Each row is a point. The last column is the point's height on a tilted bowl or saddle (a function of degree 2), plus a little noise. Count its main directions that bend up, bend down and stay straight.

Points (16 x 4):
[[ 12  46  70  63]
 [ 49 -10 -19  25]
 [-21 -23  36   9]
 [  7  39 -24  27]
 [-15  -3  29   5]
 [-12  16   5   6]
 [ 34 -14  25  18]
 [ -2 -52 -19  10]
 [-16  11  27   8]
 [-16  -2  37   9]
 [ 16  18 -29  17]
 [-17 -42  -3   4]
 [ 62  37 -13  53]
 [ 23  10 -16  10]
 [ -5 -28  13  -1]
 [ 73  33 -25  68]]
Directions: 3 up, 0 down, 0 straight

Points (25 x 5):
[[  5 -37   8 -25 -15]
 [ 19  54  22 -14  -3]
 [  7 -21  16   8 -11]
 [-35 -34  77 -26 -41]
 [-35  -9  11  -5 -11]
 [ 29  -1  19  35 -16]
 [ -4  -6  40  -5 -25]
 [-20 -63  24 -12  19]
 [-34  11 -56 -48 -79]
 [  6  20  31  38 -10]
 [ -2 -41 -68   1 -45]
 [  4 -35 -31 -35 -21]
 [-55 -10 -17  39  13]
 [ 26   0  30   7 -19]
 [-19  28  -4 -29 -40]
 [ 41  76   9   5  46]
 [ 23 -43   3 -11 -16]
 [-23  14 -11  -6 -26]
 [ 17 -11  29  -4 -21]
 [ 43   0  -2  -4  -6]
 [ 48  21  -1 -22  13]
 [ 11 -35  -8  36 -11]
 [ 33  23  81  12 -59]
 [-16 -40   6 -18  -3]
 [ 37  -2  -4 -18  -7]]
Directions: 1 up, 2 down, 1 straight

Points, 27 rows:
[[ -7 -34  12  15 -17]
 [-42 -12 -33  -2 -18]
 [-49  -1  41 -13 -30]
 [  4   1  14  -7 -15]
 [ 16  58  14  -1 -46]
 [ 44 -53  36 -13 -33]
 [ -4 -18  19   3 -16]
 [ 12 -26  23 -31 -16]
 [ 19  18   0  51 -43]
 [ 41 -32  11   5 -19]
 [ 12   3  20  12 -21]
 [ -4 -14 -33  44 -34]
 [ 46 -21 -27  49 -40]
 [ -3  28  52  18 -50]
 [ 30  -2 -11  -2 -13]
 [-50  32  16 -20 -43]
 [-61 -13  17  27 -27]
 [ 64   5   5  -7 -14]
 [-10 -49 -11 -14 -11]
 [ 44   2  -5   0 -15]
 [-56  19 -25  19 -39]
 [ 38  43 -16 -34 -32]
 [ 54  25   2 -67 -33]
 [-38 -32 -11  -2  -9]
 [ 22   1  27  18 -24]
 [ -4 -44  -9 -82 -37]
 [-44   6   6  23 -29]]
Directions: 0 up, 3 down, 1 straight

Points:
[[-36  32  71 -13  17  30  12]
 [-25 -36 -30  15  -9  17  11]
 [-22 -34  27  31 -25  21   1]
 [ 61  -7  26   1 -26  29  36]
 [-32  25  21   2 -24 -22  22]
 [ 53  20  28  28 -52  -5  66]
 [ 56 -42  10  -5 -18  15  38]
 [ 36  25  42 -35   5  32  -9]
 [  9  36  23 -12  40 -48 -38]
 [-20  14  27 -30 -12 -11  14]
 [-36  23 -14 -21 -21  28   6]
 [-26   0 -34  -1   3   0  20]
 [ 59  39  38  15  -7   9   5]
 [  3 -13 -57  -8  30 -19  25]
 [-35  -6 -11  12  32  -4  29]
 [ -1 -64  40  26  -8 -30  -7]
 [ -2 -22  -1  68  27 -38   3]
 [ -9  49  37  36  27 -26 -10]
 [  7 -24 -60  28  11  -8  24]
 [-26  -5 -33  10  55  -8  34]
 [ 11 -10 -38  10 -25  25  16]
 [ 30 -45  26 -45  35 -16   1]
 [ 74  -8 -63 -21   1  23  40]
 [ -7 -34   5  40 -45  -1  33]
 [ 28  10   6 -16  35 -19 -14]
 [-36   2 -33 -46  37   5  57]
 [-10  28  24  12  10  -9   5]
 [ 13 -25 -33  24   7  -1  22]
 [ -7  21  46  16  19 -16  -9]
 [ 17   7 -30 -28  63  41  20]
 [  3 -53   1   5  -7  16  10]
 [ 32  32  11  48  44 -18 -32]
 [-13 -10  63  -5  24 -11 -19]
 [ 26  -5 -47   1 -49 -10  41]
 [-40  20 -42 -51 -19 -62  27]
 [ -2 -34  17 -53   0 -21  22]
 [ -7  19  10   4   7 -16   7]
 [-19 -11  20  30  10 -95 -17]
 [ 67  37 -18  50 -38  25  74]
 [ 33  -8  13  17  14  42   2]
 [-14  -4 -29  18  59 -12  21]
 [ 26 -33  26   5 -15  14  11]
 [ -2  29  -2  38 -11   1  20]
 [ 20  53  -9 -19 -34  30   0]
 [-17 -12 -31  14 -19  20  10]
 [ 10 -14   5  15  10  -5   8]
 [-11  30  14  35 -14  -2  22]
 [-73  56 -17 -14  60   6  95]]
Directions: 2 up, 2 down, 2 straight

Points, 47 rows:
[[-41  20  14  14  27   3 -42]
 [ -3 -21  -5 -37  28  -5 -12]
 [ 34  -9 -28 -21 -23  16   9]
 [-16 -12   7  -5  18  -8  -7]
 [ 45   6 -33  39 -16 -29 -24]
 [  1   4   7  15  14  46 -11]
 [ -3  17 -24 -17   9  -3  -5]
 [ 26 -17  -6  60  27  -9 -26]
 [ 21  11 -37  -9  63  -6 -40]
 [ 75 -14   4 -49  30 -52 -58]
 [-12  22 -39  17  37   7 -26]
 [  0  69  21 -16  -2 -35 -44]
 [ -9 -33  22  -9 -21  13   5]
 [-24 -11  24 -10  45   9 -15]
 [ -2 -37  41  -7   4 -12  28]
 [-36 -18 -35 -53 -37   1  -2]
 [-55  -1 -12  -2  23  -6 -46]
 [  9  -4   3 -17  24  32  -4]
 [-78 -16  16  15  14  18 -70]
 [-25   1 -14 -55 -22 -34  -7]
 [ 16 -46   6   4  -5  33   9]
 [-32  25  15  79  -5 -43 -78]
 [-14   8  13  52  10 -11 -34]
 [ 10  40  34  15 -37  12 -35]
 [  3  -2 -44  14  15 -53 -24]
 [ 19 -46  15   6  13  35  17]
 [ 18 -33  12  41  16 -16  -2]
 [-16  -1  -7 -15  11   3  -8]
 [ 40  32 -75  18  13  -6  12]
 [  8 -29  34  47  11  21   4]
 [-42 -25 -50  14 -16 -24 -22]
 [ 23  25 -26   8  33   0 -21]
 [-22  95  -3  -7   7 -46 -67]
 [-13   2  52  10   1   6   4]
 [  4  21  -2  41 -27 -39 -27]
 [-10 -19 -20 -14 -47 -11   6]
 [ -6  -1 -20  35  15 -50 -33]
 [ 28  22 -39  27  10  73  -2]
 [ 75   6  29  23  15 -15 -32]
 [ 52  18 -23   0 -39  21  -8]
 [ 38 -19 -49   7  64  23 -16]
 [ 22  50 -14  35 -72  43 -44]
 [ 46  -9   6   4   2   8  -3]
 [  9   6 -22  51  35  19 -27]
 [ 16   1 -11  32  22  -8 -16]
 [ 30  13  -8  19  24   6 -15]
 [ -5   3 -24 -22 -39  -1  14]]
Directions: 1 up, 4 down, 1 straight
